Each row is a point. The points of each table are mixes of a few directions, plus a little noise. Count the directions of each table, and those that both share. Where both have some left over, give the other angles between the two spaces (their principal angles), to ten degrees, smallest first.
(in the rows, 128 means zero)

First, 4 rows:
[[ 98 113]
 [ 97 112]
 [140 134]
 [177 153]]
Second:
[[173 151]
 [143 136]
 [ 84 106]
 [111 119]]
Directions: first 1, second 1, shared 1

First, 7 rows:
[[ 85 120 143]
 [175 137 112]
 [ 58 115 151]
 [174 137 112]
 [154 133 119]
 [103 123 136]
 [147 131 121]]
Second (7 x 3):
[[157 134 118]
 [147 132 121]
 [ 84 120 143]
 [ 47 113 155]
 [137 130 125]
 [182 138 110]
 [141 130 123]]
Directions: first 1, second 1, shared 1

First, 7 rows:
[[127 127 148 118]
 [126 124 189  96]
 [127 126 156 113]
 [127 127 144 119]
 [130 132  75 156]
 [131 134  44 172]
 [128 127 140 122]]
Second, 8 rows:
[[123 180 123  93]
 [ 85 166 130 111]
 [170 123 132 145]
 [134  88 135 166]
 [142  70 122 136]
 [135 156 122 101]
 [135  85 131 156]
 [ 99 156 129 117]]
Directions: first 1, second 3, shared 0; angles 80

First, 9 rows:
[[ 96 109 139 116 113 140]
 [130 131 129 129 129 128]
 [128 133 133 127 127 131]
 [117 138 150 121 121 143]
 [138 144 136 130 132 131]
 [127 139 141 126 126 136]
 [170  59   7 159 160  48]
 [120 149 160 121 121 149]
 [125 150 156 123 124 145]]
Second:
[[155  99  68 145 146  87]
 [132 116 109 132 132 116]
 [155 124  95 142 144 103]
 [151 170 152 132 135 139]
 [ 85 114 157 109 105 154]
 [160 173 147 136 140 133]
 [ 78  69 111 114 108 127]
 [144 142 126 134 136 124]
 [ 92 146 185 108 107 169]]
Directions: first 2, second 2, shared 2

First:
[[133 116  91  87  98 123 146 172 153]
 [124 138 160 163 153 132 112  91 107]
 [126 134 146 149 143 131 118 106 116]
 [129 124 116 114 118 126 135 142 136]
 [120 148 190 196 178 136  97  55  87]
 [132 118  97  94 103 124 144 164 148]
 [132 118  97  93 103 124 144 165 149]]
Second:
[[ 82 143 143  79 159 123 156  96  87]
 [141 128 138 161 130 131 111 120 132]
 [109 125 124 100 128 142 138 128 106]
 [121 165 166 145 181  59 141  77 150]
 [141 134 141 159 137 116 116 116 140]
 [139 106  90 102  87 148 132 177 141]
 [139 137 111 107 126  75 151 147 179]
 [133 110 129 153 112 181 102 132  97]
 [146 102 109 146  92 177 104 159 119]]
Directions: first 1, second 3, shared 1

First, 11 rows:
[[126 134 131 144 146 107 118 131 127 132 120]
 [126 111 140  83  95 152 136 127 121 104 145]
 [124 131 141 140 148 100 115 134 123 126 119]
 [127 135 128 151 149 106 118 131 129 135 118]
 [133 155  99 201 174 102 121 125 144 169 104]
 [135 135 100 145 124 150 141 119 141 149 129]
 [127 136 126 149 147 109 120 131 129 137 119]
 [129 117 130  94  98 157 140 125 126 114 143]
 [124 129 139 133 141 108 118 132 123 123 122]
 [135 141  99 161 139 137 136 121 142 156 122]
 [120  83 172   7  47 181 143 131 103  61 170]]
Second (8 x 11):
[[181 103 139  99 210 176 165 129 101 165  72]
 [122 119 122  78 118 137 150 125 110 115 152]
 [132 112 104 169 103  98 107 109 126 128 142]
 [123 176 135 127 130 124 120 116 151 129 135]
 [115 129 117 177  93 136 103 137 154 137 164]
 [129 134 125 142 115 131 130 123 141 126  97]
 [ 94 136 148  84 128  93 122 145 110  97 167]
 [128 114 133 148 127 129 127 140 131 128  95]]
Directions: first 2, second 6, shared 1; angles 30
